Each row is a point. The window is the flat piece filled in between its corners: a triangle in 3 columns, a solid with four corners in 4, and so on. A path goes straight from each point to the next, and from the last back to the first. After which points does the path pass through the window?
In the rows, 100 means zero.

Window (3 x 3):
102  75  110
47  147  12
146  101  148
Path:
(1): 88  92  119
(2): 121  62  70
(3): 117  74  96
(4): 73  90  128
(5): 124  92  172
(6): 195  68  110
(7): 114  77  35
(8): 51  104  132
Through the window after points: 1, 3

Window, 4 rows:
38  82  5  96
137  134  129  83
130  54  66  133
56  102  135  67
Path:
(1): 84  84  120  54
(2): 107  87  66  77
(3): 96  141  60  138
(4): 85  121  102  115
(5): 101  99  98  64
(6): 49  97  100  23
(7): 32  118  98  102
(8): 111  138  139  133
(9): 117  115  104  66
(10): 126  53  61  104
(11): 110  77  82  172
(12): 33  120  63  127
(13): 67  88  38  29
(14): 72  95  120  53
(15): 43  110  139  100
(16): 61  118  131  85
Through the window after points: 4, 8, 10, 14, 16

Window, 8 rows:
83  97  85  78  52  37  65  116
29  109  175  101  129  64  121  86
113  123  60  112  147  87  100  102
105  81  107  149  67  68  65  94
154  68  142  74  103  71  97  110
10  103  120  157  134  71  195  71
107  81  74  111  58  117  74  87
109  144  93  105  65  75  93  116
Path:
(1): 144  107  88  80  60  56  35  75
(2): 122  110  102  107  94  71  92  45
(3): 105  84  96  114  97  85  86  129
(4): 126  65  88  120  80  116  88  161
(5): 144  99  84  106  76  55  73  50
(6): 150  107  84  100  78  59  85  39
(7): 116  99  78  120  97  85  88  129
(8): 117  93  89  92  64  87  54  162
Through the window after points: 2

Window:
92  159  136  81  195  64  153  114  135
85  185  22  102  136  104  125  136  130
132  136  121  12  58  48  148  91  86
62  195  139  64  101  92  72  149  82
54  156  140  76  101  64  106  78  103
136  112  24  78  143  130  81  87  115
149  34  62  90  102  56  48  132  73
148  102  97  122  109  104  115  68  83
42  106  113  88  26  165  133  113  79
Path:
(1): 121  117  103  91  109  82  108  107  127
(2): 118  130  104  89  83  102  83  134  159
(3): 57  136  61  63  119  88  127  102  37
(4): 77  160  103  75  130  89  132  99  70
(5): 100  163  118  86  99  109  115  97  142
(6): 108  138  120  97  88  83  97  101  163
(7): 90  136  86  80  127  89  123  88  41
(8): 62  158  42  103  146  94  142  90  37
(9): 127  159  63  94  106  106  101  142  180
(10): 146  126  136  33  48  75  121  99  152
(11): 108  133  105  40  85  58  133  96  68
(12): 87  119  76  71  152  77  140  89  45
Through the window after points: 6, 8, 10

Window, 11 rows:
110  81  5  100  88  73  91  112  111  124  98
86  83  69  120  93  105  98  58  95  90  96
126  82  102  52  102  113  73  99  42  68  113
115  78  88  102  94  66  143  136  127  93  75
120  77  109  91  73  143  77  133  98  119  93
122  146  7  95  112  98  138  68  135  125  92
106  67  100  77  90  75  143  110  79  130  83
108  50  27  124  153  90  144  108  103  103  83
80  52  115  91  128  81  112  119  131  118  91
97  162  68  97  107  78  141  123  82  122  91
140  74  139  120  103  113  38  54  77  104  105
Path:
(1): 128  66  99  123  101  99  114  93  104  97  156
(2): 111  56  113  99  92  99  101  111  81  105  117
(3): 106  64  111  92  97  94  95  114  81  106  69
(4): 98  90  67  84  107  108  64  96  82  94  35
(5): 135  70  99  77  103  105  121  111  67  89  161
(6): 104  75  85  110  101  89  126  102  110  114  124
(7): 108  91  65  100  115  93  84  93  107  123  38
(8): 113  82  81  93  115  100  86  99  86  107  57
Through the window after points: 4, 8

Window, 14 rows:
132  50  93  138  72  195  109  83  98  114  135  71  85  116
108  74  34  87  137  73  64  119  112  121  93  42  88  120
148  101  124  111  48  145  91  105  133  76  103  110  104  116
93  97  124  89  76  67  87  77  56  64  90  101  112  105
97  60  89  122  60  162  50  116  112  119  136  102  64  129
94  119  116  107  98  71  106  117  82  111  63  90  73  109
71  95  112  133  100  45  92  152  83  77  87  138  127  68
117  119  79  112  68  158  103  63  129  103  134  147  88  112
98  45  50  39  125  132  91  130  102  148  100  61  90  133
107  100  93  103  132  92  65  136  49  76  64  106  100  102
99  117  144  110  133  66  67  112  89  112  90  103  128  102
60  158  56  65  126  99  81  130  120  115  87  33  128  119
144  77  41  75  70  137  82  110  70  162  121  58  96  130
113  116  125  99  105  80  99  129  76  71  134  104  85  100
Path:
(1): 109  90  90  102  92  119  92  110  95  116  111  87  98  153
(2): 112  107  107  122  89  90  95  114  79  91  109  95  112  148
(3): 106  108  116  87  89  114  62  80  98  103  91  100  96  36
(4): 100  107  111  90  90  112  70  100  94  94  92  95  89  36
(5): 115  114  92  136  91  94  100  119  86  99  106  103  106  172
(6): 111  97  102  133  80  123  117  120  73  93  118  109  111  157
(7): 111  83  101  76  85  140  65  79  112  124  106  88  88  58
(8): 99  105  80  75  95  111  69  106  93  114  94  63  98  80
(9): 95  118  66  91  107  102  95  126  94  116  103  71  119  151
(10): 119  98  92  118  99  120  112  107  96  95  110  105  116  177
(11): 101  96  88  92  82  138  67  100  108  114  107  73  82  50
(12): 107  92  83  88  84  132  61  99  91  112  104  72  76  82
Through the window after points: 8, 10

Window, 14 rows:
82  112  52  79  121  140  50  138  132  89  140  99  92  103
95  111  82  134  81  97  67  181  115  78  122  40  111  120
140  54  110  126  43  100  78  85  124  154  86  49  128  126
109  5  101  137  65  95  76  131  95  49  100  111  66  112
83  130  35  99  127  119  67  86  129  70  74  107  132  95
141  101  173  88  138  75  112  83  166  96  78  109  114  70
127  114  57  39  134  95  168  89  127  80  113  95  62  110
130  121  61  71  48  105  115  77  152  61  145  100  121  116
123  165  108  66  15  137  86  107  125  117  105  91  132  134
178  55  82  130  64  93  53  168  120  135  88  89  74  119
106  141  124  158  101  95  78  73  140  100  94  36  78  95
176  96  86  104  123  152  31  96  91  78  96  71  170  126
133  110  100  75  89  52  73  98  110  131  105  88  87  105
132  135  86  87  131  66  162  171  114  135  170  144  58  124
Path:
(1): 88  106  92  99  125  100  76  99  159  87  93  89  90  150
(2): 135  100  91  83  136  75  81  106  165  105  108  111  104  189
(3): 137  100  75  86  86  104  120  124  107  102  109  86  73  80
(4): 112  114  82  89  89  112  103  107  114  103  122  84  108  83
(5): 106  109  93  80  108  99  82  84  153  77  110  88  107  164
(6): 109  120  115  75  127  77  101  133  158  84  118  110  91  189
(7): 139  113  94  110  107  97  116  117  110  123  125  103  90  55
(8): 122  113  81  95  92  114  83  123  106  102  119  75  100  71
(9): 108  107  101  123  116  85  49  101  155  89  100  83  101  186
(10): 123  101  96  107  78  100  77  109  141  94  108  97  107  145
(11): 134  101  83  103  69  106  79  110  111  83  120  87  117  68
(12): 141  122  95  107  92  110  86  111  106  101  114  89  116  41
Through the window after points: 2, 6, 8, 12

Window (14 x 14):
86  60  68  83  96  136  133  140  68  107  116  92  75  83
79  53  53  79  63  108  117  104  96  64  45  141  145  59
93  120  75  106  45  114  53  73  78  105  101  87  130  113
130  141  94  120  126  143  129  106  90  142  130  120  105  117
106  108  50  131  78  87  54  72  132  107  131  69  130  42
107  141  127  112  109  119  72  79  54  54  176  56  173  46
90  111  127  87  130  118  78  45  87  119  74  76  103  90
133  127  85  69  99  87  68  121  102  118  112  93  84  76
64  121  86  97  118  78  122  61  115  121  134  130  153  113
94  89  100  89  93  89  47  69  92  61  95  165  78  52
144  59  5  35  119  127  160  82  89  142  97  88  38  74
115  124  66  85  49  110  65  73  180  98  131  84  103  76
119  92  60  110  124  77  137  74  119  89  113  98  103  119
74  108  71  67  150  128  69  86  95  85  67  142  86  107
Path:
(1): 106  129  69  103  83  104  93  85  103  109  114  97  97  67
(2): 61  142  75  110  104  95  108  77  89  85  110  97  110  50
(3): 158  66  89  92  89  110  45  77  120  96  142  94  132  94
(4): 117  39  60  87  116  128  83  107  106  125  116  125  102  102
(5): 81  170  66  85  82  89  113  87  102  60  94  113  107  64
(6): 60  161  60  94  88  108  79  95  84  67  98  98  82  60
(7): 135  34  99  82  116  117  102  83  112  121  117  114  117  104
(8): 136  84  105  73  108  103  54  85  98  78  158  80  159  82
(9): 89  142  99  114  97  121  94  80  75  78  135  76  128  56
(10): 99  123  69  93  104  109  109  108  95  99  115  107  85  72
(11): 110  20  101  69  126  135  86  83  108  108  114  94  130  98
(12): 128  49  103  81  108  111  98  97  91  104  125  94  142  110
Through the window after points: 2, 6, 8

Window, 14 rows:
71  127  84  62  109  164  89  85  64  84  77  121  159  127
115  182  70  156  102  61  36  141  77  137  173  105  163  88
79  72  77  151  115  109  109  95  113  103  126  130  5  69
119  106  50  65  108  113  106  111  101  103  127  130  66  131
53  58  132  133  77  16  79  50  78  90  111  140  93  91
126  147  106  97  96  132  109  62  68  117  84  122  40  106
169  37  83  104  48  94  92  50  74  80  88  119  83  94
121  130  90  103  134  126  97  150  54  106  72  27  44  108
89  88  119  104  40  132  60  170  45  110  96  89  110  92
79  123  90  109  104  81  86  77  145  126  144  85  88  99
86  128  75  87  110  105  44  139  138  119  66  108  107  113
67  98  65  134  82  71  98  113  78  150  75  94  92  108
95  144  72  124  101  114  149  106  110  65  116  107  28  91
86  82  133  97  150  124  183  107  135  76  110  126  89  117
Path:
(1): 100  104  90  133  77  105  87  94  81  86  119  100  90  164
(2): 93  102  96  102  97  98  106  96  78  108  112  113  92  77
(3): 109  133  73  83  118  122  128  128  91  110  101  111  73  75
(4): 101  108  84  129  90  145  93  94  106  83  114  97  58  153
(5): 93  108  97  131  81  102  71  118  88  104  120  121  103  118
(6): 92  110  83  58  78  113  116  105  74  129  98  111  113  25
(7): 84  110  82  77  91  85  102  115  87  116  114  125  101  60
(8): 87  99  99  137  94  93  82  91  93  105  109  102  89  119
(9): 78  122  98  138  95  102  79  103  103  110  116  110  103  144
(10): 111  96  90  81  117  67  115  102  96  101  127  114  89  43
(11): 102  114  79  92  107  102  99  105  91  100  104  116  88  63
(12): 104  113  99  125  96  105  86  102  95  88  118  102  80  131
(13): 91  91  110  132  116  113  123  98  102  91  116  112  72  142
(14): 94  107  96  94  120  107  131  105  118  99  110  116  78  72
(15): 105  118  79  85  97  89  106  105  83  111  106  104  73  64
(16): 100  93  106  157  95  109  87  107  104  102  111  107  62  149
Through the window after points: 7, 9, 13

Window, 14 rows:
80  113  170  143  118  56  130  103  103  97  29  63  139  85
108  108  65  82  159  82  104  134  41  49  156  89  104  190
117  49  85  90  187  145  139  92  61  61  76  126  124  94
85  133  89  134  77  49  82  159  45  96  107  43  110  44
93  76  56  58  105  94  168  74  115  98  67  93  108  93
123  11  66  105  109  51  80  115  126  88  110  55  38  31
100  123  103  55  109  158  75  122  103  83  161  94  136  149
44  183  79  131  124  78  95  91  67  5  112  79  38  129
123  47  127  102  75  88  124  30  77  171  70  128  74  117
142  136  117  124  123  90  80  58  105  165  104  87  157  85
102  126  71  84  65  30  27  86  45  49  165  74  126  87
94  143  87  81  89  84  106  141  123  74  176  141  137  100
60  125  83  142  65  54  109  115  64  52  187  34  135  77
175  126  108  139  99  96  92  66  64  61  66  88  83  131
Path:
(1): 111  87  81  106  106  112  91  111  84  85  100  95  127  118
(2): 138  128  138  65  130  71  124  66  71  89  165  90  98  86
(3): 113  119  117  100  94  78  106  92  74  90  131  69  97  80
(4): 91  105  79  126  95  63  86  100  96  83  106  79  116  112
(5): 73  83  71  147  99  62  106  123  100  65  80  107  145  128
(6): 113  148  121  73  136  94  100  99  68  70  134  35  67  46
(7): 118  124  126  85  127  69  101  99  85  76  162  49  110  95
(8): 66  88  43  134  58  101  104  106  70  83  102  112  122  118
(9): 92  57  60  162  102  83  77  130  104  81  79  91  98  91
(10): 107  106  108  79  112  70  109  90  77  85  125  71  83  91
(11): 113  115  111  77  102  96  100  98  64  83  141  72  101  114
(12): 73  106  40  132  93  82  32  106  123  79  124  128  173  117
Through the window after points: 7, 9, 11

Window (14 x 14):
98  5  142  146  75  76  87  43  44  78  89  95  53  149
94  79  151  104  124  61  40  99  11  106  131  88  94  105
114  102  77  52  146  122  45  176  166  103  151  118  92  123
106  155  38  111  102  132  146  158  142  166  86  110  84  14
26  86  121  110  52  47  91  23  53  114  79  68  62  130
146  124  185  67  107  74  86  60  65  65  138  83  95  113
79  113  35  120  131  81  114  122  117  80  59  121  124  90
88  121  75  77  64  110  118  129  108  106  140  162  135  42
76  127  19  159  95  117  139  71  136  160  122  97  147  53
90  69  72  119  61  78  59  24  28  59  102  58  54  98
182  86  127  12  128  35  57  102  69  122  150  133  89  123
100  105  57  127  61  95  76  124  156  131  65  90  145  43
55  56  64  102  85  145  104  53  65  119  41  63  120  100
58  47  70  115  73  68  143  87  81  93  102  33  110  75
Path:
(1): 105  122  70  90  93  100  91  130  97  114  121  108  116  107
(2): 76  121  77  117  47  75  111  101  56  118  118  78  93  122
(3): 85  43  98  97  162  97  93  71  134  102  57  99  91  23
(4): 78  77  117  88  121  83  82  74  107  108  118  107  99  71
(5): 86  113  80  127  45  76  104  115  45  129  84  61  93  171
(6): 138  125  53  126  37  114  69  110  55  80  122  101  122  167
(7): 50  55  104  91  114  64  98  42  84  96  92  84  60  34
(8): 77  74  97  90  125  94  74  80  130  104  117  97  95  47
Through the window after points: 2, 6

Window:
118  95  133  81  102  85  126  59  107  113  72  146  115  106
95  90  100  108  140  121  88  75  47  64  139  81  80  114
7  137  55  79  110  96  105  64  84  109  106  144  96  82
52  150  103  30  77  29  131  123  153  135  105  77  120  99
26  121  123  67  115  145  117  43  21  93  114  132  141  141
105  111  131  75  114  106  49  120  64  105  59  76  61  109
81  119  82  130  135  92  104  94  94  102  43  80  101  138
61  195  79  103  118  141  85  71  73  133  150  61  112  96
61  94  111  49  128  33  78  167  81  165  130  92  115  72
75  167  53  19  113  89  143  106  127  140  72  102  108  108
86  92  108  76  132  109  50  84  89  97  91  80  133  111
163  150  107  96  72  97  91  97  53  55  125  114  138  80
48  110  54  66  87  75  118  80  84  149  91  69  102  95
119  134  102  106  133  47  107  42  48  59  108  100  118  48
Path:
(1): 31  126  116  72  123  149  136  81  73  100  89  92  140  98
(2): 70  122  97  72  105  82  77  60  38  113  125  126  106  133
(3): 96  117  90  73  127  80  58  57  74  113  115  96  103  156
(4): 76  91  116  91  124  127  97  107  83  80  90  82  125  61
(5): 84  108  119  88  117  107  105  99  79  91  89  105  117  89
(6): 106  139  98  64  120  70  73  45  71  116  119  116  110  139
(7): 93  139  85  84  99  68  59  92  66  97  109  117  97  150
(8): 74  94  124  95  127  117  101  88  66  102  99  78  112  64
Through the window after points: 1, 3

Window (14 x 14):
141  104  145  117  19  111  74  161  96  109  119  94  98  50
37  110  129  140  138  172  88  139  117  97  88  146  101  50
53  97  140  84  147  101  61  171  36  60  52  98  39  102
32  139  167  123  129  85  151  62  53  124  84  57  55  107
112  132  104  94  75  83  167  63  81  162  79  135  107  115
158  186  77  121  46  153  70  155  83  40  103  89  83  43
172  112  74  115  104  109  140  126  104  103  102  56  109  91
49  100  117  103  119  117  98  112  119  40  101  111  92  119
99  145  104  86  96  74  146  112  80  135  149  114  126  64
115  97  79  146  116  48  168  47  92  140  133  132  73  96
114  130  116  119  118  14  159  74  109  123  68  134  135  70
38  81  81  122  90  46  164  58  67  152  83  97  117  79
168  97  101  152  61  138  131  137  63  60  135  125  151  69
73  117  139  69  164  128  5  91  83  61  64  122  108  55
Path:
(1): 82  121  114  149  136  116  97  130  98  119  111  113  116  119
(2): 73  114  119  112  108  134  114  119  101  93  93  128  99  42
(3): 120  104  90  96  105  116  132  111  98  81  98  116  104  55
(4): 97  132  117  155  91  73  79  114  85  125  116  106  103  126
(5): 92  126  101  148  109  89  93  116  80  126  102  98  120  85
(6): 133  115  119  75  80  101  161  96  80  100  109  132  78  44
(7): 87  62  141  95  54  117  152  76  69  58  106  102  90  24
(8): 75  137  107  110  128  94  103  124  88  112  99  111  99  101
Through the window after points: 1, 7

Window, 14 rows:
47  138  119  94  32  91  109  144  61  106  126  58  110  106
110  137  88  145  102  137  109  118  74  94  75  120  63  104
160  83  91  115  80  107  92  108  130  63  119  67  136  67
78  93  154  115  120  111  52  77  88  89  134  77  97  120
116  60  51  64  104  99  74  146  76  76  105  61  106  101
102  119  5  66  116  59  117  123  104  119  119  89  114  76
123  49  132  115  121  116  118  132  77  88  58  106  89  84
99  97  97  175  96  93  93  121  93  126  106  90  53  91
163  116  76  130  54  10  103  99  99  88  113  112  85  91
101  150  32  96  97  55  145  153  92  58  76  99  44  48
183  72  136  86  86  112  101  102  89  82  150  65  106  79
115  104  120  179  90  95  136  49  49  76  106  98  65  92
64  66  120  100  80  127  81  105  96  68  123  132  59  94
116  101  132  121  45  78  99  53  96  102  100  74  60  102
Path:
(1): 101  76  122  114  133  109  149  136  111  62  104  92  74  146
(2): 114  92  86  121  120  91  133  118  104  93  113  96  75  151
(3): 121  105  91  128  80  89  81  90  72  82  99  92  81  42
(4): 116  98  76  84  107  92  80  100  69  100  98  101  98  64
(5): 118  90  89  114  91  85  138  131  117  91  123  78  91  110
(6): 108  109  112  120  103  78  135  113  121  68  117  70  78  132
(7): 121  97  104  124  87  100  86  93  68  101  104  88  91  75
(8): 127  71  102  108  90  102  83  115  71  96  81  91  100  61
Through the window after points: 4, 8

Window, 14 rows:
148  92  104  167  141  66  104  107  103  128  135  163  117  105
85  86  87  166  37  111  104  87  98  87  48  22  173  95
88  99  129  67  92  94  102  91  81  118  58  108  99  124
108  105  122  76  96  140  92  100  56  70  87  114  104  141
171  119  88  83  105  105  110  107  99  119  111  94  61  116
93  103  106  113  128  101  130  77  94  88  84  98  140  73
89  122  135  122  91  117  123  45  75  106  97  104  133  125
78  120  102  123  90  122  101  105  88  94  82  130  103  75
91  129  99  87  100  106  79  112  99  107  95  85  126  99
108  70  152  65  124  173  103  88  132  87  160  41  73  34
111  91  110  60  84  142  132  110  121  130  77  130  122  158
90  88  97  96  86  103  119  83  77  101  123  100  116  103
97  81  130  31  63  103  122  91  195  81  81  120  126  137
72  65  71  105  102  131  62  81  168  66  93  61  101  94
Path:
(1): 108  75  151  56  86  147  84  47  48  136  85  133  151  106
(2): 99  92  108  92  104  115  95  87  97  115  75  113  126  97
(3): 83  126  121  86  85  91  114  108  90  88  93  81  90  121
(4): 74  68  107  120  94  101  108  133  118  69  53  70  113  130
(5): 127  120  106  79  87  147  92  48  105  117  122  101  121  81
(6): 156  123  97  136  73  136  47  87  82  112  65  143  164  95
(7): 47  82  137  58  122  108  165  89  136  85  122  52  64  112
(8): 65  88  115  131  105  128  125  94  105  101  112  87  104  118
(9): 119  94  115  90  90  110  90  86  114  91  90  94  134  81
(10): 108  73  95  79  79  130  91  69  112  99  104  103  116  91
(11): 97  110  152  81  117  114  136  115  136  94  105  73  107  121
(12): 97  104  107  100  105  104  111  109  116  89  93  89  88  103
Through the window after points: 2, 12
